Every row gives one point. Each copy is the shape, with its points in the same order, stretched, turned, moved and blurred by noise. Is it also mirrored, or only turned?

Shape:
[[-41  -4]
 [ 16 -25]
 [ 73 -34]
 [-52  36]
 [-33 -10]
 [  4  14]]
Copy 1, 6 rows:
[[-17  43]
 [ 19   4]
 [ 48 -48]
 [-44  36]
 [-10  39]
 [ -8  -3]]
Copy 1 is: mirrored
Copy 2 (6 x 2):
[[-34  59]
 [-23 -15]
 [  4 -84]
 [ -8  84]
 [-34  45]
 [  6  14]]
Copy 2 is: only turned
Copy 3, 6 rows:
[[-24 -21]
 [ -3  20]
 [ 22  50]
 [ -9 -46]
 [-22 -11]
 [ 10  -8]]
Copy 3 is: mirrored

Shape:
[[-45  49  -8]
 [ 66   0   2]
 [ 48 -30  19]
 [-44  39   7]
 [ -5 -26 -49]
 [-38  29 -34]
 [ 43 -43   4]]
Copy 1:
[[ -9  60  44]
 [ 20 -47  -2]
 [  8 -20 -35]
 [ 10  68  23]
 [-49  -6   3]
 [-28  39  49]
 [-10 -26 -28]]
Copy 1 is: mirrored
Copy 2 (7 x 3):
[[ 12  68 -31]
 [-34 -21  41]
 [ -4 -24  37]
 [ 22  64 -20]
 [ 10  -5 -35]
 [  6  44 -42]
 [ 10 -28  27]]
Copy 2 is: mirrored
Copy 3, 7 rows:
[[-53   4 -27]
 [ 57  43  43]
 [ 76  19   6]
 [-35   3 -41]
 [-27 -50  13]
 [-64 -22  -8]
 [ 65  -4   9]]
Copy 3 is: mirrored
Copy 4 (7 x 3):
[[ 41 -57 -12]
 [-25  18 -16]
 [-14  21  13]
 [ 41 -46   6]
 [-30 -36  33]
 [  4 -64  12]
 [-22  21  22]]
Copy 4 is: mirrored

Shape, 12 rows:
[[-25  22   2 -29  70  -9]
 [-28 -40  20  30  15 -14]
 [ 18 -23  14  37 -47 -52]
 [-40  48 -35 -49  43   4]
 [ 28 -26  -2 -30 -31 -19]
 [-57 -11  15  23  32  44]
 [ 11   0  37 -27 -19 -18]
 [ -1 -10  33  -5 -38  -9]
 [  3  12  35  39 -30  11]
 [  3 -11  10  26  24  26]
 [-66  39 -16 -32  49 -35]
 [-18  -2  30  26   0 -57]]
Copy 1:
[[ 27 -40 -42 -45  38   9]
 [ 30  -2 -30  30  21 -39]
 [ 34  12  29  62 -25 -10]
 [ 29 -65 -54 -63 -19  35]
 [ -9 -59  26  28 -17   6]
 [ 11  -8 -66  -9   6 -67]
 [  2 -34  46  10  -8  -5]
 [ 17 -20  42  13 -31 -26]
 [  4  30  24  24 -38 -29]
 [ -4   2 -31  11   3 -20]
 [ 67 -43 -45 -49   1  13]
 [ 62  16  25  23  -3  -7]]
Copy 1 is: only turned
Copy 2:
[[  6  12  93 -29  49  22]
 [-37  25  12  30 -16  15]
 [ 24   5 -24  63 -79   8]
 [ 41  18  67 -77  47  13]
 [ 30 -25 -32  14 -33  30]
 [-65  17  22 -17  38 -29]
 [ 13 -33  12  15 -25  12]
 [  5 -29 -13   5 -45  -4]
 [-16 -10   2  41 -17 -47]
 [-31   4  11  36  28 -20]
 [ 29  44  95 -66  17  28]
 [ 10  19  48  36 -47  13]]
Copy 2 is: mirrored
Copy 3 (12 x 6):
[[ 65 -17   3  11  12 -25]
 [-15 -15 -33  39  11 -10]
 [-58 -19  -3  40 -35  15]
 [ 66 -46  17 -18  35  -7]
 [-32 -12  19   5   4 -20]
 [ 21 -18 -32  26  60  14]
 [-15  -7  37  34   3  -8]
 [-33 -13  24  41   9  11]
 [-24  -1   6  40   9  46]
 [  5   8 -16  21  20  13]
 [ 62 -65   7   9  16 -16]
 [ -7 -34  -4  54 -28   0]]
Copy 3 is: mirrored

Shape (13 x 8):
[[ 19  24 -45  16   9  27  -2  16]
 [-10 -12  37 -14  32  -4   0  25]
 [ 16  10  59  14   7   7 -26   7]
 [ 10  -4 -28 -51   1  45  31  -7]
 [ 19  16 -31 -17 -53 -57 -13   7]
 [ 37   5   3 -22 -27  22  19 -57]
 [ 33  30  -2 -30  -3   3 -16 -39]
 [-68 -37   8 -36  38  21  14 -26]
 [-12   3  -7 -16  64  25 -20  30]
 [  7 -12  11  -4  15  -9 -55  42]
 [ 21  -4  -4 -27  63 -24   7  31]
 [ 11 -41  28  13   5  29 -31  22]
 [ 19 -31 -30  -6   6  19 -30 -38]]
Copy 1:
[[-21 -10   4  -3  22 -23  58  -4]
 [ -3  40 -16   0 -33   4  -9  16]
 [-12  40 -70  -7  -9 -34 -22  30]
 [ 64 -19  46  13  15 -10  44   5]
 [ 13 -37 -29 -26  10  12  20 -46]
 [ 79  -8  10  -7  58 -32  -4  14]
 [ 54  19 -30 -10  39 -40  37 -16]
 [ 26  28  66  30 -25 -17 -28 -15]
 [-21  45 -15  23 -19 -22  57 -12]
 [-52  21 -66  28 -26 -14  26 -27]
 [  5  52 -17  -7  -6  41  49   2]
 [-39   9 -33  44  -9 -19 -17  10]
 [  2   3   3  45  50 -33  15 -44]]
Copy 1 is: only turned
Copy 2, 13 rows:
[[-23 -31 -16  59  37  -6  49   0]
 [-15 -36   4 -35 -41  -4  -5  41]
 [ 13 -42  57 -41  -8 -11  32  40]
 [-49  61 -33  45  -2   8  24  26]
 [ 64  27 -23   6  61  43 -19 -29]
 [  8  71   5 -20  19  10  47  -9]
 [ -6  38  18  -3  26  28  15 -23]
 [-56  16 -10 -21 -38 -50 -67  19]
 [-58 -49  14  38 -31  -6   9  22]
 [ 37 -41  58  19 -13   6  -7  15]
 [-33 -38 -34   1 -60  28   7  -7]
 [ 32 -13  63   0 -28 -42  46  36]
 [  7  33  35  26   2 -23  25 -32]]
Copy 2 is: only turned
Copy 3:
[[-14 -32  13 -51  38 -22  12 -22]
 [ 16  -1  15  39  -8  29   5  -4]
 [ -9  -7  15 -15 -51  45  -8  20]
 [ -5 -42 -45  -4  42  -6  13   1]
 [-29  95  18 -30   5 -16  -1  23]
 [-12 -14 -46 -26 -19  -4  13  48]
 [-53  12 -13 -34 -14  -2  20  27]
 [ 69  -7 -22  74   1  23  58 -29]
 [ -6 -40  25  11  35  12  29 -35]
 [ -8   7  41 -14   6  40   9   4]
 [-20  -7  36  44  43 -19  13  -6]
 [ 40 -47  12  -7  -7  52   6  21]
 [ 15 -31  -2 -19  19   4  49  25]]
Copy 3 is: mirrored
Copy 4, 13 rows:
[[  6  -6  21  -6 -42  -3   8   3]
 [ 10 -47 -21   3   5  26 -12   6]
 [ 28  -9  -5  27   8  45 -24  31]
 [-20   5 -33 -23 -38 -39  -7 -15]
 [-34 -10  32  31   1 -24 -40  29]
 [  3  54 -26   8   3 -38  -1   9]
 [ -9  41 -25  12  -3   4  -2  27]
 [ -5 -54 -57  13  -7 -19  24 -27]
 [  8 -45 -21 -17 -38  33   0   3]
 [  5 -48  -7   4 -22  19 -33  40]
 [-17 -35  -9 -37  -5  28   0  14]
 [ 33 -26 -25 -11 -18  -2 -23  35]
 [  6  17 -23  -3 -20 -50  22  30]]
Copy 4 is: only turned

Shape:
[[-18 -23  21 -42 -42  16 -22 -23 -34]
 [ 55  46  -9  17 -29 -21  37 -52  48]
 [ -9 -25   2 -26 -33  26 -12  41 -13]
 [-60  14  34  -8  19  32  29  21  22]
 [-11   3  19  16  47  -6  32  -1  18]
 [-23 -50   8 -22 -28  44  22 -11 -16]
 [ 10 -23 -46 -16 -19  10 -30 -41 -26]
 [-16  29  45  21  34  37   9  16   3]
 [ 22  64 -42  52 -35 -10  61 -66  12]
 [-24 -10  13 -39 -11 -10 -13   9 -11]
 [-23  10  38   6  22   0  39  33 -21]
 [-40 -19  25  13 -13   0 -12  16  10]
 [  8   6 -56 -35  -6   9  -8 -34 -14]]
Copy 1, 13 rows:
[[ 22  15   3  12 -41 -26 -42 -31  22]
 [ 42 -64 -22  13  67 -33  39 -19  37]
 [ 10  28  42 -28 -22  -6 -27  -4  -3]
 [-27  38   9 -28 -18 -21  48 -34  10]
 [-27  27   9  13  26   6  46 -18  42]
 [ 21   3  44   8 -85 -20  13 -31  33]
 [ 27 -12   0  47 -21  25 -20   8  12]
 [ -2  63  18 -15   9   0  45 -32   2]
 [ 45 -93  -7  38  41 -12  76 -69   1]
 [-15  21  -3  -3   8 -18 -36 -14  19]
 [-23  34  41  -4  16 -16  20 -54   8]
 [-22  43   5 -35   3  24   1 -28  38]
 [ 18 -33 -12  49  -7  -1  -2  13 -10]]
Copy 1 is: mirrored
Copy 2 (13 x 9):
[[ 31  44  58 -56   7   9 -35  -3 -32]
 [ 56  28 -30 -19 -17 -29  81 -36  13]
 [ -7  -5  14 -28  16  26 -24   1 -47]
 [-48 -28  29  36 -19  34  -2 -32  12]
 [-19 -14  -7  56 -34 -16  15  -2  12]
 [  9  16  51 -15  -9  19  -7 -41 -57]
 [ 84   9  20 -28   7  -4   3 -14 -31]
 [-30 -10  -9  55 -33  52 -27   0  39]
 [ 84  34  -3  15   0  17  95 -64  20]
 [ -3   4  36 -29   9 -17 -17  15 -24]
 [-42   3  22  36 -13  25 -13  29  -2]
 [-32  10   0  29  10 -19 -21 -32  -8]
 [ 86 -19  28 -36  -1   7  32   1 -23]]
Copy 2 is: only turned
Copy 3 (13 x 9):
[[ 19  57  67 -37 -29  -5  19  13  -7]
 [-50 -25 -52 -21 -13  46  56  -1 -31]
 [ 35  22  39  -5 -22 -12  17  -9  35]
 [ 73 -39  53  12 -46 -26  26  23 -17]
 [ 30 -32 -25  16  -7 -29   9  25 -35]
 [ 36  13  55 -58 -34 -17  11  23  28]
 [-19  45   5 -48 -29  11 -16 -40 -24]
 [ 66 -20  27   2  -1   6  19   6 -38]
 [-66 -71  -5 -49  -3  45  15  -6 -65]
 [ 16  31  26   4 -26 -29  21  10 -16]
 [ 40 -28  29  10  19 -41  13  33 -24]
 [ 33 -11  26  17 -41  -2  -5  23   6]
 [-17  35   7 -38 -22 -14   4 -33 -40]]
Copy 3 is: only turned
